Every row gives one point. The window is the flat piece filled in between its corners: a triangle in 3 columns, a solid with four corners in 4, and so on. A path goes straight from each point to the next, and from the last back to the first. List the points from which the path goes on through the window.
In the rows, 128 means zero.

Window (3 x 3):
[[190 115 189]
 [ 78 198 122]
 [154 132 134]]
Path:
(1): [179 155 182]
(2): [121 190 124]
(3): [108 117 177]
(4): [ 83 137 108]
(5): [160 163 129]
(6): [116 214 102]
(7): [ 66 148 156]
(8): [ 81 144 140]
(9): [113 204 106]
(10): [167 197 136]
(11): [137  91 208]
(12): [143 127 176]
(13): [203 184 172]
(14): [213 152 172]
(15): [126 111 171]
(16): [122  83 165]
Through the window after points: 2, 6, 14

Window (3 x 3):
[[147 103 118]
 [122 104  44]
 [109 138 201]]
Path:
(1): [159 167 205]
(2): [103 103 165]
(3): [133  60 204]
(4): [104 148 106]
(5): [139 157 152]
(6): [121  88 209]
(7): [ 84 113 200]
(8): [136 153 174]
Through the window after points: 7

Window (4 x 4):
[[ 84 131 128 131]
 [127  40 171 101]
 [153 147 103 169]
 [171 142 147 204]]
Path:
(1): [141  80 146 161]
(2): [140 127  70 199]
(3): [155 147 133 143]
(4): [139 135 158  98]
(5): [ 44 118 100 173]
(6): [100  22 156 158]
(7): [175 142 158 113]
(8): [134 139 148 125]
(9): [ 43  75 137 164]
(10): [103  80 141 200]
(11): [174 226  99 159]
(12): [155 152 161 187]
(13): [192  62  97 205]
(14): [119 145 131 237]
(15): [174 126 139  98]
(16): [138 100 149 107]
Through the window after points: 2, 4, 6, 12, 14, 16

Window (4 x 4):
[[ 76 110 103 146]
 [174 116 184 181]
 [128 138 126 124]
 [117 249 159 129]]
Path:
(1): [147 119 126 165]
(2): [106  43 169 153]
(3): [155 143 189 154]
(4): [153 151 141 186]
(5): [131 216 139 147]
(6): [ 99 174 163  93]
(7): [109  96 179 111]
(8): [142 158 136 157]
(9): [112 211  89 138]
(10): [ 73 103 164 112]
(11): [157  93 207 133]
(12): [156 161 157 179]
Through the window after points: 3, 5, 7, 11

Window (6 x 6):
[[203 144  68 178 132 105]
 [167  84 155 119 154 191]
 [ 54 152 167  93 135 189]
 [119 152 177 105 121 129]
 [ 64  80 108 109  51 109]
 [171 114  98 222  99  98]]
Path:
(1): [104 131 121 160  37 158]
(2): [ 91  72 114 106  99 103]
(3): [135  82 142 179 133  48]
(4): [193 158  60 196  90 162]
(5): [ 92 175  94 140  77 181]
(6): [111 113 172 112 152 101]
(7): [124 106 133 138 156 136]
(8): [198 128 171  91  96 232]
Through the window after points: 1, 3, 7

Window (6 x 6):
[[156 187 231 131 106 116]
 [142 129 191 189 118 127]
 [ 99 112  89 103 124 146]
 [ 86  66  83  99 200 132]
 [118 128 111 142 182 171]
 [144 118  56  91 159 104]]
Path:
(1): [ 93 146  57 152 151 117]
(2): [112  58 110  90 173 152]
(3): [192 105 223 200 110 172]
(4): [ 68 165  94 110 168  93]
(5): [ 53  96  76 139 186 117]
(6): [127  74 107  85 179 143]
(7): [158 121 245 120 107 169]
(8): [139 205 154 132 130  78]
(9): [ 74 167 164 104 166  65]
(10): [204  83 115 191 108 181]
(11): [179  99 160 108  84 150]
(12): [117 160 172 127 150 116]
Through the window after points: 3, 5, 7, 9, 11

Window (8 x 8):
[[138 170 130 142 144 105 112 146]
 [143 123  95 178 128 159 132 159]
 [136  46 151 126  63 122 162 141]
 [ 92  80  60 121 130  76 249 131]
 [142 184  20 172 136  94  66 187]
 [140 166  57 120 134 131 102 116]
 [229  68 182 123 113 131 139 128]
 [ 83  95  62  62 140 106 245 179]]
Path:
(1): [158 187  45 185  99 123 134 191]
(2): [108 109  92 130 134 108 111 143]
(3): [123 116  80 135 135  89 114 159]
(4): [140 165  76 132 134 120 161 165]
(5): [189 122  42 149  52 133 202 137]
(6): [ 61  68 148 105 190  86 197 137]
(7): [146  34 128 120 148 126 198 131]
(8): [162 154  94 139  90  91 155 144]
(9): [171 209  72 126 125 141 160 178]
(10): [101  66 110 154 140 115  97 105]
(11): [ 85  47  50 135 145 117 113 149]
(12): [140 114  94 116 104  99 225 134]
(13): [134 118  88 122  68 110 225 152]
(14): [177  67 111 130 189 130  72 132]
(15): [ 69  98  68 123 159 117 176 124]
(16): [137 126  85 119  99 101 176 180]
Through the window after points: 3, 7, 9

Window (8 x 8):
[[117 121  71 157 144 175  60 101]
 [115 183  90  98 107 146  97 140]
 [148 108 149  97 115  57 122 102]
 [172 103 146 126  85 126 106 151]
 [152 152 148 125 155  82 148 159]
 [137  96 124  81 125 108 100 139]
 [ 55 104 176 156 145 149 106 154]
 [130  95  68 201 143 134 150 130]]
Path:
(1): [119 135  79 157 122  91 120 155]
(2): [117  68 132 190 160 191 147 108]
(3): [133 104  97 133 131 159 146 112]
(4): [114 141  98 152 139 104 106 140]
(5): [119 153  75 148 173 123   7 136]
(6): [139  90 126 120  93 156 145 116]
(7): [126 121 119  95 117 143 102 116]
(8): [119 127 126 137 116  75 102 138]
(9): [101  97 115 130 103  93  84 151]
(10): [144 103 144 110 118 132 111 126]
(11): [164 157 121 112 126 222  77 100]
(12): [118 117  94 153 142 117  98 131]
(13): [111 134 118 181 147 127  68 141]
(14): [118  91  97 100 118 177 140 126]
(15): [144  99 156  94 134  87 162 110]
(16): [135 132 109 120  95  77  43 126]
Through the window after points: 1, 5, 11, 15

Window (9 x 9):
[[155  67  83 161 157  92 103 165 215]
 [201 132  24 149  43 146 139  87 155]
 [141  96 162 153  98 121 116 158 179]
 [ 60 108 185  63 163 130 172  47 120]
 [199 156  25 118  81 195  95 136 137]
 [132  99  51 167  85 198 126  99 123]
 [153  81 112 156 133  72 110 162 117]
 [126 133  31 138  53 130  79 130 157]
 [ 46 112 167  82 154 123 230 125 127]]
Path:
(1): [102 147 113 128 123  97 137  94 141]
(2): [128  42 103 124  94 165 154 120 144]
(3): [105  86 126  75  94 139 174 192 129]
(4): [109 117 135 151 142 116 152  93 164]
(5): [116 212  91 164 146 110 152 165 177]
(6): [145  17 134  99 111 142 137 101 118]
(7): [127  21  82  83  87 103  92 116 100]
(8): [ 99 186 149 132 155 175 189  76 192]
(9): [ 64 196  85 183 120  96  73 130 141]
(10): [191  47  72  97  80 172 175 141 155]
(11): [141  45 162  41 112 146 146 124 133]
(12): [103 143  95 174 145 127 158 111 154]
(13): [141 153 128 178 109 115 123  89 149]
(14): [ 89  67  60  33  86 186 184 160  99]
(15): [153  57  76  89 104 107  97 140 156]
(16): [161 156 109 219  88 158 128 159 152]
Through the window after points: 3

Window (9 x 9):
[[190 166 161 194  56 144  74 136  91]
 [212 129 156  99 180 112 106 171  87]
 [104 104 160  86  70 118 135  98 160]
 [116  98 164 106 124 162 155 147 230]
 [ 84 120 234 144  89 100 153 129 110]
 [ 91 201 149 119  91 180 137  74 162]
 [144 104  59  59 143 200 150 166  51]
 [193  21 113 142 116 200 119  75 158]
 [204  97  65 191 117 133 114  78 141]]
Path:
(1): [ 83 114 132 102 131 167  93 138 130]
(2): [162  85  93 145 149 140  81 107  98]
(3): [208 102 155 145  85 168 151 112 165]
(4): [176 216 191 181  84 195 214 117  94]
(5): [ 56  89 148  78 116 105  72 101 171]
(6): [132  80 154 132 139 140  77 120 178]
(7): [151 114 164 113  60 162 227 112  86]
(8): [187 120 113  96  84  96 193  80 137]
(9): [114 110 154 135 125 193  56 155  79]
(10): [130 102 108  92 141 174  82 112 100]
(11): [204 152 146 140  72 133 211 202 104]
(12): [222 128 150  82  60 120 166 132 136]
(13): [ 66  79 144 143 160 204 100  97 148]
(14): [ 91 147 160 143 137 171 100 124 186]
(15): [175  85 162 117  71 117 173 102 167]
(16): [189  94 169 136  79 155 157 104 135]
Through the window after points: 2, 4, 6, 10

Window (11 x 11):
[[171 184  90 119  89 131 136 119 151  97 135]
 [ 80 127 154 182  92 149  93 132  89 226 149]
 [ 89 102 175 194 119 154 170  89  73 163 202]
 [142 112 113  87 149  96  96 114 140  73 133]
 [112 130 139 119  97 161 150  96 140 124  69]
 [145 154 132  96  90 129 139  97 186 171 128]
 [174 152 173 122 110 186 103 107 168 145  93]
 [106 137 129 173 184 101 142 101 162  64 146]
 [157  77  84 143 148 131 106 120 167 115 113]
 [164 142  99 108 187 102 153 139 141  99 118]
 [ 88  97 192 186  79 138 153 156 111 168 162]]
Path:
(1): [146 155 159 195 114  81 195 107  74 192 109]
(2): [ 94  98 146 133 122 176 122  99 136 120 186]
(3): [120  90 147  82 144 161 138 136 155 126 139]
(4): [151 160 118 148 114  98 105  90 132 101 116]
(5): [159 148 154 152 120 116 144  89 133 107 113]
(6): [133 142  57  77 140 139 129 165 168 142 143]
(7): [117 128 136 126 106 169 130 115 143 137 122]
(8): [189 153 130 170 133  93 134 105 162 153 112]
(9): [153 106 165 100 122  98 124  98  82 151 104]
(10): [ 82 154 114 185 108 209 153 135 249 123 148]
(11): [117 109 135 109 116 176 129 159 156 143 122]
(12): [168 142 127 142 125 114 126  94 129 142 124]
Through the window after points: 1, 3, 5
